Each row of a before or after table is a point. One or more steps were done to the points. Then noise was added and the rows were shuffled. The steps act on columns, c1 being the first. Write out the steps. A step turns or swaps two columns, mirrors them in a line or flattens them onto one, adds a multiple of one to another, or multiplies or shifts one. Angles are multiples of 10 degrees, from the lower column toward the higher: turns from -170 to 170, lines from 10 to 170 but not 90. Use the fewest steps. Two steps may share a column if one is a turn and the other turns, adds or multiplies; they go together, in the order done. Otherwise the lowest column goes first.

Before:
[[-2.4  4.3]
 [-3.0 -6.7]
 [-0.6  3.7]
 [-3.2 -2.2]
 [ 8.0 -1.8]
 [-1.1  2.6]
 [ 1.1  0.7]
 [ 3.0  2.2]
 [ 6.6 -4.6]
 [ 6.4 -3.9]
 [ 8.8  5.8]
 [ 7.3  2.0]
 [ 0.2  2.6]]
After (13 x 2):
[[-1.4  3.5]
 [ 2.4  2.8]
 [-3.1  3.9]
 [-2.0 -7.1]
 [ 7.7  7.1]
 [ 7.0 -3.4]
 [ 6.9  2.8]
 [ 8.4  0.0]
 [ 7.1 -2.8]
 [-1.9  2.3]
 [ 1.3  1.0]
 [-2.5 -2.9]
 [-0.2  2.8]]
Steps: turn c1 and c2 by 10 degrees

Before (8 x 8):
[[ -3.8  -1.2   0.0  -0.3   7.1   1.4  -1.0   4.7]
 [  0.3 -10.9  -0.3   8.6  -6.1  -0.9   3.1   1.8]
 [  9.9  -4.6  -0.8  -8.6  -6.9   3.3  -1.7  -2.2]
 [ -1.0   1.7  -0.8   1.4  -0.9   2.3  -2.8  -0.4]
 [ -1.0   1.0  -6.4  -0.1   2.8   0.4   0.1   3.1]
 [  0.9  -0.4  -1.8   4.0   8.2  -1.5  -0.6   0.5]
 [  5.3  -2.3  -1.5  -8.2  -4.6  -3.1  -5.3  -0.9]
 [  6.3  -2.8   4.6  -1.7  -6.4  -3.8   5.0   5.8]]
After (8 x 8):
[[  1.6   0.7  -1.0   0.0  11.3  -1.4  -3.5  11.7]
 [ -6.0   5.2  -0.2   2.4 -10.1   3.4   5.2  14.4]
 [  0.5  -1.4  -1.1  -3.8  13.0   2.3   1.0   1.3]
 [ -3.1   5.2  -9.5  -8.3  -9.7   2.4  -0.3   4.6]
 [  2.8  -1.6   1.1  -1.8  -1.6  -2.1  -0.4  -0.9]
 [  0.1  -6.3  -2.3   0.1   4.4  -0.5  -1.0   7.7]
 [  4.0  -0.3  -3.0   8.6  -7.3   1.7   6.2  -2.4]
 [ -0.2   1.7  -4.4   7.8 -11.2  -4.8  10.1  -5.4]]
Steps: turn c1 and c7 by 100 degrees; mirror c2 and c3 in the line at 60 degrees; turn c4 and c6 by 170 degrees; multiply c5 by 1.6; multiply c8 by 2.5
